Each point is reached from the start by the listed moves, each made 0, 1 or 2 times, or once backwards (-1), plus a little noise. Is the number of moves made odd or even? Then give how often each move was made.

Moves:
(1): [26 28 21 -2]
(2): [-14  33   3  -3]
(3): [-13 -16  40   5]
Start: [ 11 -10  -3  -1]
Points:
[36 63 83 -6] -> even (2, 1, 1)
[ 53 -15  17  -4] -> even (1, -1, 0)
[ 11 -61  32   8] -> even (0, -1, 1)

Moves:
(1): [ 31   1   6  -4  -3  -5 -10  -6   5  -1  -8 -15   0]
(2): [  2  35  -7 -12  -4  -4  -7   4   4   4  -2   3 -14]
(3): [-16  -2  32   4 -12  -6  20   9   6   1  -5  -5   3]
(4): [  2   5  -2  29   1 -12 -12   1  -5   0  10  -5  -7]
(5): [  3   3  12  -6  27 -12   1 -16  -1 -15   6   2   1]
(6): [  6   9   4  14   2  31  -4 -17  -5   6   1  14   4]
(7): [  7  11  -7  10   1   2  34   7 -10  -7   7   2  -8]
(8): [ -1   9   3  -2  13  11  -1  21   1   4   0 -10   6]
(9): [ 8  2 -3  8  2  3  0  6 40 -2 11  1 -2]
(10): [ -4 -10   1  -8   5   0   2  -1  -8  37  18   3  -1]
(11): [  3  -6   4 -10  -7  17 -10   3 -12 -13  45  -1  -6]
(12): [14  2  6 10  0 -9 -2 16 -4  0 -4 23 -5]
Start: [-24   5   4   9 -12  -1 -12  -4   1  -3   2   5 -10]
Points:
[  8 -42 121  14  22 -76 -26  57 -33  62   5 -25   9] -> even (2, -1, 2, 1, 1, -1, -1, 2, -1, 2, 0, 2)
[ -4  -4 -46 -13  -2  22  19 -32  65  16  49   9 -22] -> even (0, 0, -1, -1, 0, 0, 1, -1, 2, 1, 0, -1)
[-109   70   75  -48   15  -56   -5    3    2  -52  -26  -32   -8] -> odd (-1, 2, 2, 0, 2, -1, -1, 1, -1, -1, 0, -1)

Moves:
(1): [17 -2  5  4  3 -2  3  0 -1  1 -1  0 -1 -2  0 -4 -1  0  0 -1 -2 -2  5 -5
 -3 -3]
(2): [ 1 13  9 -5 -3 -4 -6  2 -3 -2 -4 -7  4 -1  2  1  3  6 -4  1  3 -1  6 -5
 -1 -2]
(3): [-5 -5 15  1  0 -6  6 -4  0  1 -2  0 -2  0 -4 -4  3 -1 -2 -7  4 -1  3 -2
  0 -5]
(4): [-1  5  0 14 -1 -3  7 -1  1  4  1  6  6 -2  0 -6  3  5 -1  9 -4  2 -7  3
  4  3]
(5): [-1  1  2 -5 16 -4  2 -7 -1 -4  0  0 -6 -4  3 -2 -1 -2 -1  6 -5  8 -5  3
  2 -6]
(6): [  3   1   9   5   2  22  -3   2  -2   2   5   2  -5   4  -2  -6   3  -2
  -2 -13   4   0  -5   6   3   4]
(7): [ -2   4 -10  -3  -1   6  17   0   1   4   4  -2   0  -3   2  -6  -2  12
   1  -3   3   6   3   0  -8  -2]
(8): [-5 -2  6 -1  2 -2  0 17 -2 -2 -6  1  2  3  1 -4 -1  1  4  2 -1  1  3  1
  0 -5]
(9): [-1  1 -3  1 -4 -1 -3  6 16  0  4  5 -6 -1  2 -2  4  2  2 -4 -5 -1  0 -2
 -1  1]
(10): [-6 -2 -5  0  7  1 -2  0 -4 18  1  2  2 -4 -2  0 -3 -2 -3 -2 -3 -5 -1 -4
  5  2]
(11): [-2 -2  0 -2  1 -4 -3  3 -6 -2 12 -1 -1  5  0 -2  5  5  1  2 -3 -6  4  3
 -1  1]
(12): [ -2   4   2  -2  -1   1   2  -5 -13  -3   2  19   1  -4   6   3  -1  -2
  -2  -7  -4   3  -3  -6  -4  -3]
(13): [ 0 -4 -2 -3  6  6  3  0  8 -3  0  6 16  1  0 -2  7 -1  1 -7  6  0  5 -2
  1 -5]
(14): [ 3  4 -2 -2  2 -5  1  0  2  5  2  0  1 17 -4  3 -2 -1 -4  3 -2  2 -2 -3
  5 -1]
(15): [ 3 -5  4  1 -6  3 -6 -1  5  1  2 -2  3 -1 17 -1 -2  4 -6 -1 10  1 -1  0
 -1 -4]
(16): [ 3  0  1  2  1  5 -3  6 -1  5  7 -1 -4 -1 -2 24  1 -2  4 -1  4  2  3  4
  1  4]
(17): [10 -1 -5 -2 -2 -1  1  4  1 -1 -8  4 -7  0  2 -3 14  2  0  3  9 -3  3  3
  2  0]
(18): [  0  -6  -2  -1   8   3  -6  -5   1   0  -7  -3   0  -2  -5   3   0  25
  -3   2   3  -1  -4 -13   0   5]
(19): [ 0 -3  2  3 -2  4 -3 -2  2  1  2  3 -3  2  5 -5  1 -3 27  0  6  6  6 -2
  4  5]
(20): [  6  -1   6 -13  -6  12   8   0   5   2   5   9   6  -4  -6  -2  -1   0
  -3  13   1   1   1  -4   0   9]
(21): [  0   8  -5   4   8  -5  -5  -2   6   0   5  10   2  -7  -3 -10 -16   1
  -8   1  21  -1   0  -3   1   3]
(22): [ 4 -1 -5 -3 -9 -6 -8  4  2  4  1 -3  2  0 -6 -7  4  1 -2  1  3 17 -2  7
  1 -4]
(23): [ -4   2  -1   7   0   5  -5   1  -3  -2  -6   2  -3   8  -1  -6   1   3
 -10  14  -3   9  22   6   4   3]
(24): [ 4  2  2 -4 -4  1 -3 -5  5  4 -3  9  0 -1 -6 -1 -8  3 10 -2  1 -4  1 23
 -4 -3]
Start: [ -7   4 -11  -5  14  -9  -6   2   2  -8  -1   1  -5  -8  -3  -3  16  -6
   5  16  10   3  -8  11  -4  -1]
Points:
[ -6  13   5  25  10   1 -16  13 -16 -10  20  56  15 -10  -7 -32  13  11
  41  -4 -25 -13 -43 -22  -3  19] -> even (1, 0, -1, 2, -1, 1, -1, 1, 1, 0, 1, 2, 0, 0, -1, -1, -1, 1, 1, 0, 0, 0, -1, 0)
[-24 -10  28 -34  30 -16 -50 -16  -1 -11  26  65   3  29   8  34   4  13
  -8  43  59  27  53  13  10  -3] -> odd (-1, 0, 2, -1, 1, -1, -1, 0, 0, 0, 2, 2, 1, 2, 2, 2, 0, 1, 1, 1, 1, 0, 2, 1)
[ 77  24 -21   6  23  54  23   6  37  -3  44 121 -13 -29 -15 -44  46 -24
  82   2  52  79  -6  94  -4   1] -> odd (2, -1, -1, 2, 2, 2, 1, 0, 1, -1, 0, 2, 2, 0, -1, 2, 2, -1, 2, 1, 1, 2, 0, 2)
[ 41  24 -23  -5 -10  24   7  57  38   0  31  60 -16  14 -42 -74  14  -6
  30  19  25  39  -9 103  -7  -1] -> even (1, -1, -1, 1, 0, 2, 1, 2, 1, -1, 1, 0, 0, 1, -1, 0, 1, -1, 0, 1, 1, 2, 0, 2)
[ 32  11 -37 -36  33  63 -13 -25  44  59  57  83 -50 -34 -24 -20  -7  14
  60   6  35  31 -52  40   7  41] -> odd (0, -1, -1, 0, 2, 2, 1, -1, 2, 2, 0, 1, -1, 1, 0, 1, 1, 1, 2, 2, 1, 1, -1, 2)
[ 52  -7 -12 -18  -3  57   5 -22   4  15  57  36  28 -13   1 -47 -25  27
 -27  -3  49  10 -48 -19 -18  20] -> odd (2, -1, -1, 0, -1, 2, 1, -1, -1, 0, 1, 1, 0, 1, 2, -1, -1, 1, 0, 2, 1, 1, -1, 0)

Moves:
(1): [ 14   3  -2   1   4   5   1   0  -2   2   7   3  -4  -1 -11   5  -7   0
   2  -2  14   1 -11  -5 -11  -3  -9]
(2): [  0  15  14  -5   5 -10   1  -4   1   7  -6   4   7  12  11   2 -14 -10
   1  -3   8  -1  -7   1   5   6   0]
(3): [  2 -10  15  -4 -12   0   3  12 -21   1  -6  -6 -11   8  -4 -14  11 -11
   3   4  -6 -10   0 -12  -6   5   7]
(4): [ -2   0  -3  21   3  -8  -5   0   1  15 -14   1 -20 -20   7  -1   7  -5
  -6   7  -7 -12   6 -10 -15  10  -3]
(5): [ -2  -9   7  -9  14  -5 -13  -1 -14   7  13   5   3 -13  -4   4   3   8
 -12  -8  -2   6  -4   2  11   1   8]
(6): [-10  -1   7  -6  -5  27  13 -11   3   9   2   9   3  -2   0   0 -13 -17
   0   0 -18  -9  -3   6 -12   4 -11]
(7): [  5  -5  -6   5   5 -14  22   6   1  12  -7   2   1   7  -1  -3   0   2
  -9  -1  -7  10  -1   2   1 -11  -6]
(8): [ -2  17   8   1  -2  16   1  22  -9   1  -8  10   2 -12  -5   1  -1   8
  -5   6  -3   3   0  -2   6   1  -2]
(9): [ 16  10  17  -4  -1   0   1  -6  16  -4   1  -5  -2  -1   6 -15  10  16
  -1  -3 -15  -9   0   8 -10  -3   7]
(10): [ -1  -8  -3  -4  -7   1   3  -4   5  14  -2  12   1   2  -3 -12  11  14
  13   0   1  -6  -1  -5   9   3  -7]
(11): [-13   8  -1   9   8   3  14  -6   2  -6  15   2   5  -4  -1 -18  -5   0
  -5   8  12   9 -15   1   2  17  11]
(12): [ -5   0   9   8  -7  -4  -8  -2   1  -5   4  26   6  14  -4   2  12 -10
  -4   3   1   6 -20  14   1  -1   7]
(13): [ 5 -5  5  5  0  8  8 -1  1  4  8  3 15  2  2  2  0  0 -3  0 13 -9  8  5
 -5  4  3]
(14): [  0  -7  -2   7  11  12  -1   0  -4   6  -6  -5  -1  11  -2  -5   4   6
  -1  -1  -5 -11  -2  -2   7  11   0]
(15): [  7  -1  -8   0  -8   4   8   2  -8  -2  -1  -2  -7  -7  22   1  -2  -2
   1  -2   5   2 -13   9   3   6   2]
(16): [-11 -11  -3  -4  -3   0   5   4  13   3   9   1 -16  11   2  13  12   6
  -1  -3  12   0   6  -2  -5   4   1]
(17): [-6  9 -1 -8  4  5  3 -1 -5  9 -7 -4  2 -4 -3 -2 11 -5  2 -3  3  5 -1  4
 -3 -2  3]
(18): [  2   0   5   2  -9   2  11 -18  -4  -2 -10   0 -11  -2  -5   5   4  10
  -3   1   1  -7   1 -11   8  -5   5]
(19): [-19 -10  23  10   3  -2   6   3 -11  -7 -11  -4   6 -14  -5   0  -1  13
  14 -11   1   5  -8   8   5   9 -13]
(20): [ 3 -9  4  2  2 -1 -9  2 -4  2 -1 -7 -1 -1 -1  9  3 -5 17 21 -1  9  7  3
 -2  2  9]
(21): [ -1  -6   7  -6  -3   1   0   4  11   4   0   0  -3  -1  -5 -18  -9  -3
  -5  -1  11  -9  -3   8   6 -14  -2]
(22): [  1  -8   1   6   5  -1  -3   1   9  -5 -11  -4   7   2  16  -3  -4   2
  -9 -13   1  16 -15 -19 -12  -8   2]
(23): [  2  -1  -2   3  -1   7  -2  -6  -6  -7   1   6   1  -1   7 -12  -1  -4
   9  -7   9   5  13  -8   3  -8   0]
(24): [  3   6   2  15 -10   5  -6   2   1   7  -5  -8  -1  -1  -1  -5   2  -4
  -5 -11   0  10   0  11   9   0   2]
Start: [ 10  -9   7   1  -7  -8  11  -4  14 -11   2 -16   9  -7   5  -2 -13  -9
   0 -27  10   0  -8  -5  -6   4   4]
Points:
[  66    7  117   18  -50   68   -5  -22  -62   59  -31   32  -24  -48
   72  -22   56 -108  -22  -10  -35  -34   -6   31  -69   14   85] -> odd (0, 1, 2, 2, 2, 2, 0, 1, 2, -1, -1, 2, 2, 0, 2, 0, 2, 1, -1, 2, 0, 0, 2, 1)
[-16 -11 -22  12  52  42  48   5  -1  74 -28  64  -9 -23 -28 -11  28  51
   6 -33 -24  11   9 -61   3   7 -47] -> odd (1, 0, -1, 1, 1, 1, 2, 2, 0, 2, 0, 0, -1, 2, -1, 1, 1, 0, 0, 0, -1, 0, 2, -1)
[-17  29 121 -38 -10  44  27  -7  49   5  15  19  -1  20 -21 -89   2  32
 -96 -29 -26  -2 -89   6  44   1  85] -> even (-1, 1, 1, -1, 2, 1, 0, 2, 2, 0, 2, 1, -1, 1, -1, 1, 0, 2, -1, 0, 2, 1, -1, 1)
[-15  43 117 -13  28  17 -77  -5  40   2   6  68  10 -49   7   3 -36 -54
 -17 -19  41  55 -46  15 -20 -35  34] -> odd (1, 2, -1, 1, 2, 1, -1, 2, 1, -1, 0, 2, -1, -1, -1, 1, 1, 0, 0, 2, 2, 1, 2, 0)
[-33 -37  41  53 -19  86  42 -33 -53  -8  39  69  41  22  48  26 -33 -68
 -16 -79  37 -17 -42  66  21  82  -4] -> odd (0, 1, 0, 0, 1, 2, 0, 0, -1, -1, 0, 2, 2, 2, 2, 1, -1, 0, 1, -1, -1, -1, 2, 1)
[ 24  35  19   4  49 -86  50 -88  -5  11  23 -22 -27 -57  55 -40  -7 -12
 -48 -11  53 -19  45 -43   1  18  83] -> odd (-1, 2, 0, 2, 2, -1, 1, -1, 1, -1, 2, -1, 1, -1, 0, 0, 1, 2, -1, 0, 0, -1, 2, -1)

Moves:
(1): [  6  -1   4   6   1   6 -11   3  -5   7   9   0   3  -2  -5   1   1  -4
   1  -7   4  -4   0   3  -1  -2]
(2): [-4 17 -7  2  0  0 -5  7  0  1 -1  3 -2  5 -1 -4  5  0  2  5  3 -4  0  2
  3 -3]
(3): [ -1   8  25  -4 -12 -11  -9  -3   3   8   2   6   3  -8   6  -2   5  -5
  -1  -2  -6  -1  -7   7  -1   8]
(4): [-10   3   6  17  -4   4   2   2  -5  -6   8   1  13   1   6 -12  -4   6
  -2  -7   0 -12   2 -11  -2   0]
(5): [  1  -3   8   2  10  -2   5  -6   8   2   7   5  -2   9  -4  -4   8  -4
   1   0   1 -15   7   5  -9   4]
(6): [  7   0  12  -8   4  26  -2   4   2   3  -5   8  -1  -6   7  -3  -9   7
 -11  -2  -6  -8   6   7  -1  -4]
(7): [ 10  -1  -1   4   6  -5  13   6   0   5  -2   4  -2  -1   5 -10   5  -1
   5  -4  -4   5   5   2   2   0]
(8): [  4 -11  -2  -2   2   4  -4  10   6  -4   2  -4  -2  -3  -6  -6   7   1
  -3   7  -5   4  -4   5   9   1]
(9): [-1  1 -1  6 -3 -3  0 -4 13 -2  4 -7 -1  1  6  4 -8  1 11  1 -4 -2 -1  2
  4 -1]
(10): [-5 -6 -2  0 -1 -3  5  2  4 16  6 -3 -3 -5  0  0  5  8 -2 -2 -9 -9 -1  3
 -3  0]
(11): [  0   5  -1 -15 -13   8   7  10 -10   2  14 -10   6  -4  -9  -1   2  -2
  -5   8   7 -13   2  10   3   4]
(12): [ 1  4 -4 -2 -1  1 -3  4  5  0  8 11 -4 -3  2  1  0 -8  5 -2 -4  0 -1  2
 -3  5]
(13): [  4  12  -7 -17   1   5  -6  -9   6   6   0   8  16   9   2  -4   4  -4
   1  -2  -3   1  -1   2   1  -2]
(14): [  0   0  -3   2 -12  -2   0   7   8   1  -2   0  -7  17   3  -9   9 -10
   1  -5   7   3  -4   3  -8  -6]
(15): [ -2  -1  -3   4  -1   2  -1   1  -2   7   8 -10   0  -6  24  -4   9  -6
   5  -1   1   1   5  -3   4   2]
(16): [  3  -2   6  -1  -9  -2   8   5  -7  -2   8  -1   1   4  -6  22   7   1
  -6   7 -18  -3   9  -9  10  -4]
(17): [  9  13  -8  12  -9   0   2 -16   2  -3  -1   4   3 -10  -2  -1  17   4
  -8   3  -4   3  13   1  -2   1]
(18): [ 4 -9  1  1  0 -2 -4  0 -3 -1 -2 15  4  9  6 -1  7 18  5 11  1 -1 -1 10
 -2  9]
(19): [ -2  -4   0  -5   2   9  -6  -3  -1   2  -5  -4  -2   2  -5  -3   4  -4
  19  -9 -10   1   2  -3   5   3]
(20): [  0  -9   3   3  -4   7   1  -8   7   6   0  12   1 -10   7  -4  -8 -10
   2  13   5   2   4   4   1 -13]
(21): [-4  1 -1  2  2  8  4  6  7 -3  5  2  1 -1  3  5  3  2  9  0 22  5 -2 -8
  6  3]
(22): [-3 -1  3  5  5  3 -3  0 -2  6  6  3 -4 -3 -7 -1 -2 -4 -6  0 -3 16  3  2
 -4  4]
(23): [  3  -3   1  -9  -8 -10  -3   4  17   6  -4   0   0  -2   1   3   1   0
  -3   6   0  -8  24   1  -2  -4]
(24): [-8 -7  5 12  5  0  0  6  3 -3 -6  2  8  0  2  6  4 -1  3 -9 -3 -3 -6 16
 -6 -1]
Start: [  0  -6   9  11   4  -6 -15   1   6  -3   3   3   6   9  -6  -3  -7   5
   0  -8 -13   3  -5 -11  -2  -9]
Points:
[ 51  23  43 -46 -70  35 -22  -3 121  13  30  46  25  -9   8 -44   5 -62
   9  19  13  25  15  14  27 -35] -> odd (0, -1, 2, 0, 0, 1, 1, 2, 2, -1, 1, 1, 2, 2, -1, 0, 1, -1, 0, 2, 2, 0, 1, -1)
[ 24 -44 -11 -31  21 -32  15   6  84  56  46 -15  21  54  39  47  50 -38
 111 -39 -54 -48  72 -18  21 -13] -> even (1, -1, -1, -1, 2, -1, 2, -1, 2, 1, 0, 1, 2, 0, 2, 2, -1, 0, 2, 0, 1, -1, 2, 1)
[  35   23  -23   29  -13   66  -14   20   50   26  -33  118   30   41
   -1  -24   69   10    6  -30 -100   13   67   23  -11  -55] -> odd (0, 2, -1, 1, -1, 2, 2, 0, -1, 1, -1, 2, 2, 2, -1, 2, 2, 1, 2, 1, 0, 1, 1, 2)

Moves:
(1): [ 3 -5 14 -7 -6 -2 -1  3 -3  5 -4  7  4 -2 -5 -1  9 -2  0 -7 -2 -1  1 -7]
(2): [  5   5  -5 -10 -12  -7 -10   0  10   4  -9   8   0 -10   0  -3  -8   9
   6   3   0   5   3  -4]
(3): [ 12   2  -8   4  -3  10 -12  10   0  -2   2  -1  -3  -1   9  -1   2   0
   1   9   7 -18  -9  17]
(4): [  8  -6  -5   0   3   4   4   0   4   0   8   5   5  -3   4  -5   5   3
  -1 -10   0  -5   1   9]
(5): [ 11  -7 -12  13   2 -10  10   0   2   5  -5  -7  -7  10   4 -15  -6   0
   5  -5   2   4   7   0]
(6): [  4 -10  10  -4  12   1 -13 -13  -2  -4  -6   8   1   7   1   8   3  19
  17   9  -7  -6  -4   2]
(7): [ -1  -4   5  -7  11  -2  -2   3  -4   7  -1  -2  -8   0   4  -5   3   2
  -1  -1 -10   9   3  -3]
(8): [  5 -11   1  -2  -6  -4  -2  -6   5   1  13   1  -1 -10  -1  -5  -5   0
   1  14   7   2   4  -1]
(9): [  1   1  -5   3   6   8  10   3  -3   4  -3  -1   4   8   2  -4 -11  -3
  -4   6  -1  -9   3  -6]
(10): [  1  -8   7   1   9   4   2 -29  -9   5   3   4 -22  -1 -11  -2   7  12
  -6 -16   4   2   0  -2]
(11): [ 4 -6  9 -1 -7  7 -9 -3  3  3  0  0  8 -8  3 -5  5  8  1  1 14 -8 12  9]
(12): [  0   2  -5   8   2  -3   4  19   5   5   3  -1   1  -2 -11   3   8  -3
  -7  -4   0  -9 -17   3]
(13): [  5   3   7   9 -10  -1  -2   4 -13 -10 -12  -6  10  -8  -5   4   0   4
  -5  -9 -11   2 -17 -10]
(14): [ -3  -4   1  18   8  -2   0  11   6  11  -7  -3   3 -11   6  -8 -13  -4
 -19  -5   9 -18 -11  19]
(15): [-2 -6  3 -8  3 -8  1  5 -2 -3 -3 -1  2 -1  5  8  8  8 -4 -6 -1 -4 -4  0]
(16): [ -8  11   0  -3 -11   2   9  -1   4  -9   2  10   4  -7  -3 -11  -4  -6
  15  11   3   9  -4 -17]
(17): [ -3   7  -2   1   7  -5 -11 -11  -9  -1   3  15 -14   6   1   1   8  14
   3   9  -3  -2  10  14]
(18): [ -6 -13   5   9   6   7   8   2  10   4  -4  -4  -9   1   2   5   3   7
 -11 -16  -8  -1   2  -4]
(19): [  8  12 -16   9  11  -1   4  16  -1  -2   6   2   1 -11  -8  12  11 -21
  -2   7   0 -19 -11   2]
(20): [ 10  -4   0   5   1  11  -8   6   7   3 -10   7  15   0   5   3   7  -7
  -6  14  19   5   5  12]
(21): [  5  19  -5  10  -3   2  11 -24  10   3   8  -2   4   0   5 -19   7 -12
   5  21  11  -1   4   8]
(22): [  5 -11   7   0  -2   1 -12   4  -6   9   3   1   5 -12  -2  25   6  10
   3  -5   3  -2  -4  19]
(23): [  0   7   4   9   3   0  -3  -4   1   2  13  -4  -2  -4  -2   2  10  -8
  -1   0  -2  -3  -9 -14]
(24): [  1 -20  -5   8 -11  11  -3 -20  -4  14   0  -4  -1 -12  -5  -6   8  -4
 -15  -8   6 -21   0   8]
Start: [ 11   4   4  -8  -3   1   5  -5  -3  -6   4 -11   2  -6  -3   0  -2  -2
   1   7  -7   7 -14   3]
Points:
[  48  -51  -46   43   46    2  -18   22  -25   -6   24  -12  -60  -32
   25   30   12   23  -66    1   37 -101   -1  121] -> odd (-1, -1, 2, 0, 1, -1, -1, 2, 0, 1, 1, -1, 0, 1, 2, -1, 2, 1, 2, 0, -1, 0, -1, 0)
[ 11  69  43  39  14  60  45  -2  11 -21  13 -14  37  -3  13 -36  77 -32
 -35  65   3  30 -15 -56] -> even (0, -1, 0, 0, -1, -1, 2, 0, 2, 0, 2, 1, 2, -1, 1, 1, 1, 2, 0, 2, 2, -1, 2, -1)
[ 30 -95  23 -14  46 -35   0 -17 -16  31  32  38 -75 -41 -34  39  46  69
  26 -22  -2  -3 -20  12] -> odd (1, 0, 0, 0, 2, 1, 1, 2, 0, 2, 0, 1, -1, 0, 2, 2, 1, 1, 1, 0, -1, 2, 0, 0)
